Each row of a before or after table is a point. The points were changed in one or more steps. Then noise was added and the rows were shuffled. The steps act on columns, c1 being the first. Name the steps. A step turns or swaps two columns, mirrors them in a line or flattens them onto one, adds a multiple of one to another, or multiplies or shifts one. Angles are multiples of 10 degrees, from the lower column toward the higher: turns from -170 to 170, lines from 10 to 170 but not 90. Use the fewest steps. Two steps may share a column if one is a turn and the other turns, adds or multiplies; they go together, in the order done. Otherwise the lowest column goes first.
In the rows, zero is written as 128.

Before (14 x 2)
[[149 104]
 [150 131]
 [ 59 136]
 [134 105]
 [100 108]
 [157 149]
 [ 63 108]
 [101 168]
 [ 60  91]
 [ 83 161]
 [205 178]
 [ 76  85]
 [148 131]
 [179 131]]
After (14 x 2)
[[184 200]
 [ 57 115]
 [ 74  82]
 [ 73 142]
 [ 84 158]
 [146 133]
 [ 92  69]
 [153 161]
 [111 104]
 [ 73  73]
 [153 110]
 [146 110]
 [184 145]
 [140 134]]
Steps: turn c1 and c2 by 20 degrees

Before (14 x 4)
[[119 143 104 116]
 [131 149 117   7]
 [131  94 134 144]
 [144 153 105 109]
 [169 134 103 146]
 [136 102 103 132]
 [147 152 103 149]
 [179 147 114 123]
 [149 139 131 140]
 [124 137 143 142]
 [121 138 120 111]
 [123 122 124 128]
 [159 154 121 134]
 [119  71 113 142]]
After (14 x 4)
[[103 150 156 137]
 [105 161 135 119]
 [133 122 129 127]
 [115 122 141 143]
 [118 127 108 119]
 [157 134 149 116]
 [118 154 126 123]
 [127 170 145 104]
 [110 124 153 133]
 [181 111 139 111]
 [160 127 121 120]
 [107 135 184 235]
 [119 182 142 128]
 [108 151 144  97]]
Steps: turn c1 and c2 by 80 degrees; turn c3 and c4 by 160 degrees

Before (10 x 6)
[[156 105 100 157 137 189]
 [123 154 127 178 145 163]
 [115 101 139 176 148 146]
 [ 82 158 124 121 121 152]
 [249 115 124 136 151 132]
 [166 137  73 119 167 134]
 [ 97 127  51 131 109 132]
 [ 75  65 121 141 171 159]
 [146 118 134 154 141 168]
 [ 88 111  90 117 161 137]]
After (10 x 6)
[[140 118 135 156  97 150]
 [125 156 127 177 102 154]
 [164 138  70 121 136 168]
 [ 76  64 122 140 118 178]
 [ 98 123  50 130 118 109]
 [ 81 159 128 119 104 130]
 [154 108  99 158  73 156]
 [251 118 125 137 131 148]
 [115  99 140 175 116 153]
 [ 91 109  93 121 135 163]]
Steps: turn c5 and c6 by 70 degrees

Before (14 x 9)
[[ 79 186 228 110 151 179 101 123 200]
 [182 121  87 136 133  81 144 135 114]
 [ 37 128 104 122 174 203 158 110 163]
 [122  44  94 114 123 148 133 139 159]
 [ 73 101  95 160 132 147  95 183 143]
 [139 145 131 178  93 180 135 108 139]
 [192 128  69  42 139 180 153 137 111]
 [141  94 155 175 134 227 185 177 141]
 [109 111 149 173 117 138 101 108 147]
 [163 120 144 131 187 126 101 128 134]
 [159 176 226 172 159 117 155 220 195]
 [147 131 102 217  54  76 110 134 125]
 [111 125 140 167 115  81 110 111  78]
 [ 93 132 148 134 120 113 122 146 139]]
After (14 x 9)
[[ 34 101 104 105 174 205 166 107 140]
 [ 88 123 145 124 122 113 125 142 140]
 [ 79 125 223  46 151 180 102 126 174]
 [164 116 228  91 163 113 156 218 217]
 [123  40  94 138 127 151 136 142  93]
 [111 154 138 182 114  81 107 110 137]
 [142  97 150 166 131 227 182 183 156]
 [163 117 140 133 185 129 104 129 125]
 [187 139  72  79 139 185 157 135  53]
 [ 73 102  96 154 134 143  94 185 151]
 [111  98 151 150 119 135 100 115 165]
 [139 132 131 143  96 175 138 113 186]
 [145 134 104 185  54  77 116 132 196]
 [177 129  89 147 133  82 143 140 124]]
Steps: turn c2 and c9 by 40 degrees; turn c4 and c9 by 50 degrees

Before (9 x 12)
[[140 144  98 131 136 139 130 161 133 120 110 132]
 [143 121 121 132 112 140 129 165 120 103 133 102]
 [111 140 120 134 142 133 120  85 121 108 129  95]
 [111 137 130 127 121 118 113 164 127 101 104 121]
 [155 140 137 142 135 112 117 155 137 105 131 127]
 [131 142 141 134 141 122 147 157 111 126 116 106]
 [120  85 126 127 145 126 119 145 156 142 114 101]
 [145 114 139 134 137 146 125 158 114 103 103 140]
 [138 144 111  14 126 122 122  40 134 110 111  98]]
After (9 x 12)
[[156 145 121 143 134 112 133 146 142 122 131 103]
 [145 119 112 135 138 143 135 153 118 116 104 109]
 [116  72 139 138 146 124 118 113 154 134 111 100]
 [112 138 136 139 141 132 125  79 118 118 132 146]
 [106 120 127 137 123 116 118 138 127 121 108  96]
 [134   9 148  59 123 122  33  54 129 123 111 189]
 [136 151 157 130 138 137 131 151 118 122 113 102]
 [144 124 136 128 112 141 130 122 117 115 134  84]
 [135 170 110 121 139 120 144 124 115 129 118  93]]
Steps: turn c4 and c7 by 50 degrees; add 1.5 times c7 to c2; mirror c3 and c9 in the line at 80 degrees; turn c8 and c12 by -60 degrees; multiply c10 by 0.4

Before (12 x 14)
[[127  61 164 137 100 230 153  95 151 140 166  85  61 159]
 [139 140 113 146 131  92 147 140 114 109 169 158  73 144]
 [142 143 145 138  58  99 128 155 157 161 116 107 108 143]
 [124  84 132 176 110 231  41 178 162 142  93  83 113 148]
 [126 148 118 132 133 179 200 108  54 178 140 133  84 113]
 [166 135  83  95 120 127 184 115 163 173  79 105  77 133]
 [167  90 111  97 146  82 159 192  72 129 159 101  95 122]
 [160 137 149  97 102 109  95 121  96 127 131  47  76  83]
 [143 153 134 156 129  80 113 104 143 192 152 145 112  99]
 [200  88 120  56 100 112  70 131  73  96 133 143 136 137]
 [168 121 157  84  74  98  96 142 118  70 171 128 152  65]
 [109  71  80  37 136 114 110 157 142  99 212 100  88 207]]
After (12 x 14)
[[132 144 129  95 132 130  32 109 193 176 166 133  95 110]
 [165 137 124  65 122 173  92 114 109 170  67 105 118 133]
 [168 119 133 116  73 171 208 148 121  66 178 131 173  62]
 [169  89 128  80 146 169 121 192 173 127 179 103 130 123]
 [123  87 127 146 109   5 137 181 108 145  84  81  84 150]
 [201  88 126  88 101 121 204 134 175  93 149 146 190 134]
 [161 131 134  69 102 142 179 124 155 125 138  49 120  81]
 [138 143 132  98 133 168 132 141 128 106 165 157  83 147]
 [145 155 131 134 130 152 168 108 108 196 145 150  95 101]
 [126  59 123  78  95  86  60  90  88 143 161  81  78 155]
 [111  67 129  42 135 124 142 155  84  99 203  97 170 206]
 [145 139 128 121  54 207 192 151 105 156 106 106 108 148]]
Steps: multiply c3 by 0; turn c4 and c13 by -50 degrees; add 1 times c5 to c6; turn c6 and c7 by -140 degrees; mirror c9 and c11 in the line at 100 degrees

Before (9 x 20)
[[139 145 187 104 142 127 126 101 132 173 149 142 161  83  92  62  89 115
   86  86]
 [194 113 141 100 151 124 137 135  83 118 133  70 171  80 116  77  89 100
   81  74]
 [152 149 144  75 141 126 165 124 108 169  95 119 140  95 136 112 136  72
   97  77]
 [149 127  81 196 201  84 130 150  90 194 195  74 124 128 121 164 184  84
  200 108]
 [101 120 156 125  95 151 157 105 154 116 138  90 134 105  70  96  43 144
   80  98]
 [ 69 148 149 132 142  73  42  78 115 138 217 124 112 178  70 188 107  66
  171 116]
 [ 96  77  60 167 109 185  62 109 179  97 233 131 163 180  71 132 142 120
  171 134]
 [ 72  98 105 149 136 170 107  89 128  76 164  98 168 155  24 102 127 181
  156 103]
 [143  91 158  76 122 120 179 113 108 150 137  89 202  84 142  81  90 137
  109  96]]
After (9 x 20)
[[ 68 180 144 132 186  61  53  78 140 137 226 125 110 106 142 188 105  67
  172 145]
 [145  83 145  75 114 131 180 112  53 151 147  88 133 165 123  80  89 138
  110 168]
 [102 102 144 128 184 158 152 106 131 116 127  89 153 138  97 101  43 142
   78 166]
 [ 71 157  98 148 233 166 100  88  93  76 165  97 142 157 135 100 129 178
  157 145]
 [151  94 126  76 121 132 165 123 110 170 106 118 113 105 141 112 135  73
   99 182]
 [139  83 170 105 162 125 124 101  97 173 148 143 143 110 141  59  88 113
   83 187]
 [ 97 181  67 165 185 174  53 109 111  97 208 130 190 180 111 131 141 120
  171  98]
 [197  81 122 104 140 124 137 134  70 119 152  68 104 142 149  77  89  99
   82 183]
 [151 127  75 195 134  88 138 152 122 195 214  75  91 127 200 162 184  83
  199 127]]
Steps: turn c2 and c14 by -90 degrees; mirror c3 and c20 in the line at 10 degrees; turn c5 and c15 by 90 degrees; turn c6 and c7 by -10 degrees; add -0.5 times c9 to c11; turn c9 and c13 by 70 degrees

Before (11 x 32)
[[158 101  82 137 176  72 102 176  96 117  85 105  58 159 162 207 173  79
  181 199 158 156  73  77 106 170 166  85 124 149 156 186]
 [161 179 145 101 172 191 179 116 199 129  88 157 150  63 138 173  83 134
  165 206 126  88 103  98 191 109 134 127 111 135 118 172]
 [185 155 112 152  89 163 123  96 157 181 153  85 112 143  97 172 178 119
  129 100  81 121 184 156 157 159 109  99 199 171 151  89]
 [ 90  68 112 146 128 175 156 167 164  92 103 109 165  65 156 170  92  38
  218 162 112  79  83  88 143  78 125 174 183 158  50  84]
 [ 93  93  72  80 154 122 130  62 136 115 142  94  80 173 110 133  71 131
  183 145  80  92 173 111 132 171 148 177 183 146 119  64]
 [ 91 158 184  98 162 136  77 142  88  98 156 115 113  98 178 103 180 152
  151 103 187 109 145  96  87 100 149 136 178 139 144  80]
 [ 93 155 109 181 139  96  93 103 163  83  85 192 127  79 153  92  94  53
   98  78 127 142 133 157 140 167 130 200 116 158 165 106]
 [130 181 169 159 169 164  75  90 127 105 166 138  85 161  87 146 168 159
  151 130 141 160 141  79 119 181 105 162 176 186 131  87]
 [149  77 165 166 154 172  97 124 187 112  99 170 163  69  52 125 130  74
   97 142 169 169 104 144 162  94 172 192  97 155 113 123]
 [ 85 105 132 178 103  69 111  66  88 125 111  87  79 151  88 198 128 123
  129 112 183 145 186 186 144  70 154 187 115  91  62 115]
 [ 78 111 102 167 185 180  92 175  82 196 170 176 113 150 133 156 118 126
  217 188  89  63 129 100  83 126 137  85 144  92 158 166]]
After (11 x 32)
[[ 93 149 111 166 122 136  92 104 152  86  85 192 131  90 159  95  95  55
  100  80 124 145 132 154 156 170 117 204 116  80 163 105]
 [160 125  79 149 159 243 107 176  70 112  79 105  85 105  91 205 171  80
  181 203 156 153  73  75 120 169 175  85 126 126 155 183]
 [186 139 115 174 137  73 124  95 147 182 153  86 119 152 150 174 181 126
  125 106  76 126 183 154  95 159  99 101 200 121 153  90]
 [ 90 166 183 134 108 161  74 137 115  97 156 119 116  88 100 103 180 152
  153 102 185 107 147  93 179  96 130 136 175 156 142  80]
 [ 81 120 101  97 110 187  95 175  69 196 169 177 120 140  77 158 118 121
  218 184  89  69 125 103 140 125 143  87 146  78 155 164]
 [149 107 167 160  59  89  99 124 204 114 100 172 156 178 212 125 135  73
   97 143 170 170 104 146 149  93 194 194  95  95 109 125]
 [131 160 170 193  88 143  74  88 143 105 165 142  99 181 116 148 171 157
  154 130 143 156 142  80 105 182  86 161 175 105 136  80]
 [164 175 144 129  75 134 182 115 213 131  88 155 145  86 205 173  81 136
  160 209 123  90  98  95 135 111 111 124 115 159 125 172]
 [ 97 113  73 137 142 193 130  60 110 115 140  96  90 153 110 132  72 130
  181 144  83  91 172 110  90 173 162 178 183 180 117  62]
 [ 94  73 109 161 160 163 159 162 151  91 101 107 154  87 171 175  87  38
  223 162 111  81  83  90 163  79 157 166 178 109  50  84]
 [ 81 116 134 100 185 157 107  65  90 127 112  87  91 166 139 194 127 123
  126 110 185 143 188 181  98  72 163 190 117  77  61 116]]
Steps: turn c2 and c27 by -30 degrees; add 0.5 times c3 to c9; turn c4 and c30 by -80 degrees; add -1 times c19 to c6; turn c5 and c6 by 140 degrees; multiply c13 by 0.7; turn c14 and c25 by -130 degrees; turn c14 and c15 by 110 degrees
